Each row is a point. The window is the flat piece filled in between its corners: a triangle in 3 columns, a solid with four corners in 4, and so on. A path goes straight from each point to the next, and from the last back to the first. List the points from which the path goes on through the window.

Window (3 x 3):
[[-2.23 -1.76 -1.10]
 [-0.62 -0.86  2.76]
 [ 0.20  2.33 -0.59]]
Path:
(1): [-3.13 -0.72  0.94]
(2): [-0.61 -2.45  0.50]
(3): [ 0.41 -2.61  1.07]
(4): [-2.24  0.14  0.84]
(5): [-1.36  2.73  0.90]
(6): [ 0.96 -1.34  0.11]
(7): [ 0.13 -1.72  1.50]
(8): [-3.03 -1.65  1.50]
(9): [-3.46 -1.18  0.17]
(10): [-0.31 -0.87 -1.76]
(11): [-0.37 -1.76 -2.36]
(12): [-2.05  1.13 -0.85]
Through the window after points: 3, 5, 9

Window (4 x 4):
[[-1.68  1.77  0.69  1.50]
 [ 1.11 -2.83  1.58 -0.22]
 [-0.37 -2.62  2.90 -1.24]
 [-2.81  1.53 -2.27  0.21]]
Path:
(1): [-2.81 -1.21  2.00  2.01]
(2): [-1.05  2.01 -0.80  0.32]
(3): [-0.64  4.40  0.43 -0.11]
(4): [-1.75 -0.56 -0.86  1.04]
(5): [-1.92 -3.26  1.05  0.84]
(6): [-0.33 -1.21  1.09 -2.06]
(7): [ 1.21  1.11  0.13 -1.09]
(8): [-0.50 -3.28  2.01  1.07]
(9): [-0.31 -2.42  0.61  2.39]
(10): [-0.69  1.37 -0.37 -1.40]
(11): [-0.46  1.63  0.55 -0.78]
(12): [-1.52  0.27  0.04  1.91]
Through the window after points: 1, 7

Window:
[[-1.47  1.31  0.77  1.79 -0.84 -2.92]
 [ 2.41 -0.72  1.50  2.15 -0.94 -1.33]
 [-1.58  3.22 -1.44 -1.18 -0.86  1.35]
 [ 1.68 -3.34  0.98  0.11  1.44  0.15]
 [-0.48  3.49 -2.58 -0.76  1.19  0.09]
 [ 2.18 -3.06 -0.51  0.07 -0.80 -1.30]]
Path:
(1): [-1.17  0.20 -2.41  1.83  0.78  1.97]
(2): [ 1.31  2.29 -0.91 -1.55  0.27 -1.91]
(3): [ 1.46 -0.22  1.29 -0.44  1.41 -1.59]
(4): [ 0.48 -2.99 -0.49  2.63 -1.65 -0.90]
(5): [ 0.89 -0.69 -2.30  3.33 -0.97 -1.58]
(6): [ 0.76  0.99  1.43 -3.01  2.36  0.15]
(7): [ 0.89  1.20 -0.08 -0.45  0.47 -1.20]
(8): [-2.54 -0.98 -1.27  2.80  0.18  0.17]
Through the window after points: 1, 7

Window (9 x 9):
[[-1.06  2.41 -0.01 -1.95  0.62 -0.77  0.13  1.73  2.00]
 [-0.79  0.63  0.47 -2.67  0.07  0.55 -1.43  0.02 -0.50]
 [ 0.33 -3.38 -0.34  1.09  0.39 -1.81  0.73 -0.48 -1.04]
 [ 1.14 -1.45  1.62  1.06  1.70 -0.02  0.10 -0.83  0.46]
 [-0.44 -0.75  1.84 -2.57 -0.89  1.61  2.53  2.91  1.71]
 [-1.42 -2.40 -1.47  0.31  3.96  0.15 -1.58  0.17 -1.05]
 [-0.32 -2.21  5.62  2.51 -1.16  0.61 -1.22  0.47 -1.62]
 [-0.38  0.38  0.16  2.45  1.01  3.19 -1.32  1.61 -1.33]
 [-1.26 -2.08  1.48  0.59 -0.17 -0.24 -2.57 -1.51  0.73]]
Path:
(1): [ 0.39 -2.11  0.31  0.20 -0.14 -1.03 -0.29  0.72 -0.63]
(2): [ 1.23 -2.37  0.52  0.44 -1.36  1.28 -2.04  2.81  0.22]
(3): [-1.33 -1.07  2.37  0.83  1.33 -0.72  0.08 -0.82 -1.02]
(4): [-2.28 -0.88 -1.70  0.03  0.02 -0.08  0.32 -3.27 -0.98]
(5): [ 0.14 -2.07  4.03  0.53  0.47  0.51 -2.56  3.17  0.42]
(6): [ 0.60 -0.85  0.50  1.17  1.16 -0.05 -0.34  1.42  0.62]
(7): [-1.27 -1.48  2.20 -1.00  2.13  1.97 -0.23 -3.87 -1.57]
(8): [-1.42 -4.26 -0.14  2.83  2.91 -0.88  2.29 -3.12 -1.10]
Through the window after points: 2, 6, 8

Window (11 x 11):
[[ 0.06  1.50  1.50  0.41  0.93 -1.23 -1.00  1.92 -2.92  0.64  1.02]
 [-1.35 -1.57  2.29 -1.23  0.23  0.91 -1.70 -1.43  2.11  1.04  1.37]
 [ 0.44 -0.82  0.76  0.79 -0.51  3.02  2.17 -0.92 -2.05 -1.45  1.86]
 [ 1.43  0.34 -0.45  0.79  3.16  0.22  2.00 -2.66  1.82  3.47 -0.37]
 [ 1.16  0.17 -0.39  1.66  1.13  5.17 -0.37  3.63  1.83  2.31  1.62]
 [-0.91 -2.03 -0.71  0.56  0.16  0.36  1.84 -1.40  2.27  2.65  2.11]
 [ 1.26  0.55  0.46  1.93  2.29 -1.44 -0.13  2.52  0.95 -0.94 -2.82]
 [-2.15  1.29 -0.35 -1.90 -0.79  1.30  0.08  2.56  0.38  2.34 -2.61]
 [-2.26 -0.36 -1.46 -0.28  3.13  0.27  2.40  0.24 -0.72 -2.60 -1.84]
 [-2.78  3.09  2.09 -0.68  1.09 -0.48 -0.43  3.19  2.90 -2.88 -0.09]
 [ 1.11 -0.60 -2.23 -1.52 -0.34  0.93 -1.70 -2.11 -0.68 -1.89 -0.65]]
Path:
(1): [ 0.38 -0.49  0.67 -2.26  0.26  2.02 -0.11  0.75  1.44  0.79  0.19]
(2): [-1.81 -0.33  0.93  2.10  1.03  0.83 -1.24  0.01  1.12  1.13  0.70]
(3): [-0.70  0.57 -1.38  1.54 -0.57  1.59 -0.43  1.00 -0.44  0.82  0.27]
(4): [ 1.13 -0.84  2.99 -2.25  2.34  1.59  1.90 -0.16  0.86 -2.44  0.11]
(5): [ 1.36 -2.32  1.73 -1.83  0.99 -0.44  2.35  2.05 -0.85  0.79 -0.46]
(6): [-2.47  2.89 -2.78  0.49 -0.49  2.32 -2.29 -1.62  1.70  0.30 -0.90]
(7): [-0.88  0.20  0.74  1.21  0.71  1.58 -0.98 -1.13  0.30  0.30 -0.19]
(8): [ 0.07 -1.60 -1.29 -1.70  0.74  0.78  2.36  4.00  1.06 -0.80  1.08]
(9): [ 0.30 -0.18  0.96 -0.41  0.96  0.22  0.79  0.60  0.55 -0.48  0.59]
(10): [-0.34  0.25 -0.37  2.20  1.52  1.15 -0.40  0.23 -0.63 -0.12  0.26]
(11): [-2.72  1.29  2.57  2.94  2.83 -0.44 -3.93 -0.91  1.02 -1.93  1.27]
(12): [ 0.19  1.72 -0.48 -3.03 -0.56  0.25  3.99  4.94  2.38 -0.75 -1.99]
Through the window after points: 1, 3, 5, 11
